Rows are points. A path goes straight from each point to the next, and from the last back to the first. The post is the endless flat space through its rows: a point in 2 columns, a line in 3, a plane in 4, and so on, so that a path can go around it. How many times does the path go around the post? Going back the other way cancels.
In the rows, zero is written as 128.

Post, 2 rows:
[[ 90 120 113]
 [146 140 162]]
Path:
[[ 75 118 168]
 [100  69 138]
 [140  73 102]
 [133 154 113]
 [133 157  86]
 [101 142 119]
 [111 150 184]
 [116 109 148]
 [143  83 129]
 [180 144 115]
 [ 85 163 124]
 [ 74 138 147]
 [101  87 171]
 [110  57 109]
 [165 124 158]
 [ 80 118  81]
 [128 171 164]]
Times around: 3

Post (5 x 6):
[[173 132 144  95  91 101]
 [165 175 159 113  96 114]
 [132 102  97 144 113 150]
 [ 89  74 142 159 135 228]
 [127 116 142 126 144 112]]
Path (29 x 6):
[[104 166 118 128  73 106]
 [ 84 136 160 120 122 130]
 [ 95 125  69 131 138 134]
 [180 117 164  65  96 102]
 [128 202 121  88  73 122]
 [117 170 104 144  53 107]
 [148 156 198 115  69 152]
 [ 96 157 129 104  89 113]
 [107 158 113 159 122 171]
 [152 152  92 133  66 122]
 [ 83  91 150 174 190 138]
 [125  58 134 136 160 166]
 [126 138 109 123 139 167]
 [144 157 106 120 106  90]
 [107 108 142 117  85 156]
 [135 126 102 109  79 143]
 [127  58  84 106 119  86]
 [165 124  89 136  74  80]
 [147 145 171 144 103 190]
 [145 125 156 119 158 108]
 [128 141 139  91  83 182]
 [119 144 139 132 108 132]
 [160 184 134 135  77  99]
 [132 114 151 146 120 160]
 [ 95 137 159 157 125 120]
 [175 145 215 111  85 143]
 [175 131 188 134 148 150]
 [118  93  96 128 158 160]
 [126 116  63 122 100 138]]
Times around: 3

Post (7 x 8):
[[123 127 110 110 126 134 148 144]
 [ 82 108 152 137 142 103  82  47]
 [199 115  74  60 140 178 156 175]
 [153 124 101 135 131 155 133 112]
 [170 165 104  85 107 157 140 154]
 [107 104 167 161 181 110  98  96]
 [ 85 119 186 139 101 136 143  59]]
Path:
[[117 138 126 166 145 167 116 156]
 [181 144 106  81 151 187 112  99]
 [127 113 137  58 124 142 132  66]
 [176 112  95 130 131 130 112  67]
 [140 133 174  83  84 116 135 169]
 [107 110 201 178 133 140 107  96]
 [113 138  92  89  91 169 170 133]
 [ 98 156 141 118  81 191 150 119]
 [105 143 144  90 144 165 197 143]
 [172  90 125  84 177 188 137 146]
 [ 83 123 148 102 130 143 150  79]
 [126 132 105  81 192  96 106 150]
 [155 128 131 158 112 130 115  68]
 [143 109 141 116 111 123  88  98]
 [138 115 113  84 139 149  95 125]
 [150 117 130 149 181 150 102 141]
 [ 52 106 139 127 127 100 118 113]
 [ 89 130 103 109 141 132 144 166]
 [115  78 166 131 145 168 170  80]
 [145 125 134 133 180 113  91  72]
 [154 132 126 168 126 103 110  99]
 [106  95 123 123 176  88  40 154]
 [116  99  79  98 133 142 102 114]
 [144 182 116  95  94 165  64  75]
 [118  90 147 153 130 125  81  97]]
Times around: 3

Post, 10 rows:
[[123  83 184 156 148 164 103 141 127 115 140]
 [ 92 138 108 166 133 166 156  97 148 122 110]
 [120 142 186 170 180 136  60 111 128  73 127]
 [132 107 211 177 124 123 100 125 148 115 129]
 [136 150  94  97 118 118 113 133 128 127 151]
 [ 87 163 135 140 159 151 153 112 128 161 115]
 [103 119 126 101  89 127 152 106 114 118 130]
 [149 144  85 129 134  96 134 110  94 117 164]
 [105 115  66  92 104  93 147  89 138 135 136]
 [160 147 100 112 155 118 117 107 127  88 132]]
Path (27 x 11):
[[191 176 110 156 185 127 186 163  97 140 116]
 [177  96 116 156 115 105 162 153  86  91 181]
 [133 140  95 128 141 107 127 102 153 132 152]
 [149 131 131  98 143 196  85 163 137 118 150]
 [ 87 154 149 135 190 184 129 128 120 158 150]
 [ 78 142 115 107 177 235 124 119 113 115 140]
 [133 177 130 154 119 105 106  98 146 116 113]
 [115 142  80 208 137 128 153  72 144 153 114]
 [ 89 142 113 150 187 141 112  94 115 112 108]
 [134  67 189 175 145 127 116 152  96  99 164]
 [135 160 190 150 139 114 132 123 118  98 142]
 [ 74 136  84 164 156 115 129 115 106 157 174]
 [124 207 123 107  94 123 158  76 163  97 110]
 [140 139 107 135 158 212  87 171 110 143 179]
 [115 133  29 117  51 128 161 128 158 196 128]
 [175  88  71 109 127  79 168 159  93 163 164]
 [124  97  68 146 147 128 182 142 119 158 188]
 [163  72 193 131 119 136 100 112 148  56 154]
 [144 129  86 124 136  95 113  86 136 144 163]
 [126 144  99 141 144 138 148  93 102 120 103]
 [112 160  55 112 123 100 109  72 149 146 113]
 [111  98 161 110  55 190 111 149 118 105 118]
 [137 102 114 176 149 141 130 169  84 128 140]
 [ 80 142 142 155 106 105 148  86 147  90 104]
 [118 181 133  89 170 122  96  92 151  87 118]
 [140  31 178 135  84 168 107 131 136  80 150]
 [125 147  79 153 190  67  90  97 158 174 129]]
Times around: 4

Post (13 x 14):
[[147 106 115 126 149 126 121 113  66 108 119  83 177 197]
 [176  68 141 117 107 146 161 138  80 161 115 129 131 141]
 [123  90  86 158 129 151 150 145 113 111 127 121 141 126]
 [114 108 128 150 153 110 126 116 101 167  89 126 122 134]
 [156 189 133 115  80 124 123 118  88 158 172 123 124 103]
 [151 138 155 137  90 134 103 155 169 134 165 133 114 154]
 [101 152 162 119 144 142 176 104 137 150 176 110  70 132]
 [128 123 131 115 112 103 133 148 112 106 152 139 120 132]
 [116 148 158 138 147 137 191 138 130 101 123  90  90  88]
 [165 135 131 131 110 112 137 164 128 146 122  77  99 101]
 [126 216 130 103 140 107 118 133 138 131 148 136 105 134]
 [144 108 141 134 191 107 105 114 121 108 148 140  72 129]
 [143 191 122 127 143  95 172  90 115 159 142 128 108 130]]
Path (25 x 14):
[[130 161 165 114 152 167 143  80 121 142 126  99 124 128]
 [107 110 109 140 116 160 104 178 169 106 141 136 100 143]
 [146 118 139 163 101  87 124 133 130 102 188 131  86 143]
 [145 158 131 137 176 105 152 113 109 151 153  86 105 138]
 [155 134 104 115 146 130 139 171 168 135  87 136 157 130]
 [123  80 168 125  84 132 141  73  50 148 105 138 161 132]
 [156 214 159 134 105 150 209 158 211 143 164  62  23  95]
 [140 127 167 138 130 102 202 116  58  77 145 153  95 113]
 [132 128 119 134 107 128 155 135  96  57  82 133 161 153]
 [ 87 132 125 118 164 105 153 130 128  93 141 156  75 142]
 [159  93 129 182 123  70 135 161 153 137  96  93 127 169]
 [162 162 166 137  87 149 178 189 165 150 114 124  92  59]
 [142 127  95  64 153 174 121 127  97 166 159  66 123 149]
 [147 140  93 102  89 132 159 117 167 134 190 108  82 181]
 [190 152  85 126  88 129 133 110 122 159 155 165 123 189]
 [105 104 131  92  75 142 111  97  46 151 162 107 137 193]
 [183 129 158 172 111  73 138 124 134 146 138 104  89 172]
 [140 107 136 174 191 146 187 149 102 112  84 161  95  58]
 [229  33 158 143 124  61 123 124  58 196 136 102 128 159]
 [ 48 114 150 112 215 121 168  86  86 108 156 191 108 159]
 [ 60  97  83 194 208 142 131 122 101  91 126 115 142 111]
 [140 114 132 114 171 150 185 123 121 133 120 148 105 127]
 [120 145 127 163 122 142 133 139 174 104 128  87 141 148]
 [215 122 184  88 146  66 162 131 117 151 131 140 102 100]
 [110  95 140 153 170 102 159 121  82 112 122  94 131  87]]
Times around: 3

Post:
[[ 94  91  80 153  76 155 169 130 177 127 173 114 166 133  73 146 187 191]
 [ 86 143 141 150  65 113 175 167 149 108  74  83 138 131 109 111 118 120]
 [141 134 152 138 114 125 178 164 133 131  79 128 114 129  99 113 156 130]
 [119 100 100 133 115 121 155 164 137 154  96  77 131 157 122  89 138 105]
 [123 175 159 141 140 121  80 166 122 141  88 140 137  95 190  79 139 119]
 [121 103  95  98 162 122 113 158 143  90 143 154 158  72 128 131 139 111]
 [ 96 106  88 159 162 132 162  91 146  91 163  86 141  92 108 130 158 131]
 [122  99 159 125 128 137 111 126 155 141 136 158 111  90 127 113 118  95]
 [134 138 131 156 115  87 151 148 192 127 101  94 120 146 134 110 119 159]
 [164 152 177 110 130 150  98 144 134  82  63 114 102 145 170  92 105 131]
 [152 179 168 125 102  79  68 129 120  97  69 134  76 140 159  93 137 115]
 [161 140 174 118 110 105 128 153  88 114 119 114 105 116 164 107 111 132]
 [113 185 130 139  98 117 174 107 166 142 122  90 161 163  79 113 132 113]
 [120 181 140 141 139 122 127 158 127 105  98 153  68 138 190  72  90  95]
 [116 158 126 100 128 133 127 154 169 119 134 115 102  78 170  98 176 114]
 [ 61  94 109 128 115 138 187 135 177 151 158 108 178 154  87 186 173 131]
 [ 92  98  73 114 108 129 159  84 155 153 135 125 168  90  99 181 159 155]]
Path, 18 rows:
[[110 131 108 128  63 155 135 123 235 132 114  60 131 127 121 152 179 150]
 [150 125 153 108  98 163 127 227 116 171  84 143 159 100 150 117 196 113]
 [129 119 148 138 152 107 199 166 163  59  89 117 116 128 123 106 103  63]
 [156  81 173 125 180 150 190 120 152 110 130 169 130 113 131 112  70 168]
 [118  78 103 165  94 115 123 147 180 125 158  60 107 130 119  67 150 184]
 [117  86  72 171 153  93 127 129 111 139 165  77 115 149 167  83  59 121]
 [187 227 192 137 140 100 150  47 156 157 126  72  97  91 144 135 102  99]
 [104 143 121 125  96 150  91 182 176  72  94 130 171 162 175 121 125 150]
 [ 89 131 157 137 102 116 168 146  99 107  83 112 172 142 104 140 140  98]
 [ 38  99  88 111 114  97 134 142 176 151 137 110 149 126 148 144 196 136]
 [121 136 118 121 165  96 119  88 174  90 121  99 162  70 106 128  67 134]
 [100 196 122 156 115  98 126 139 187  56 147 122  85 115 150 109  89 148]
 [109 100 109 125 115 163  87 229 183  97 130 133 124 175 153 119 154 127]
 [106 100 117 177  76 126 161 131  81 115 157 149 170  88 119 174 152 145]
 [112 151 136 137 120 123 114 130 173 105  98 160 146 139 117 112 142 111]
 [ 77 125 108 108 123 179 184 115 156 141  58  86 100 176 158  94 155 146]
 [ 91  90 131 114 143 162 137 110 154 133 135  72 110 120 111 119 145 131]
 [ 85 104  85 139 141 123 175 176 186 165 106  85 119 139 110 133 199 122]]
Times around: 3
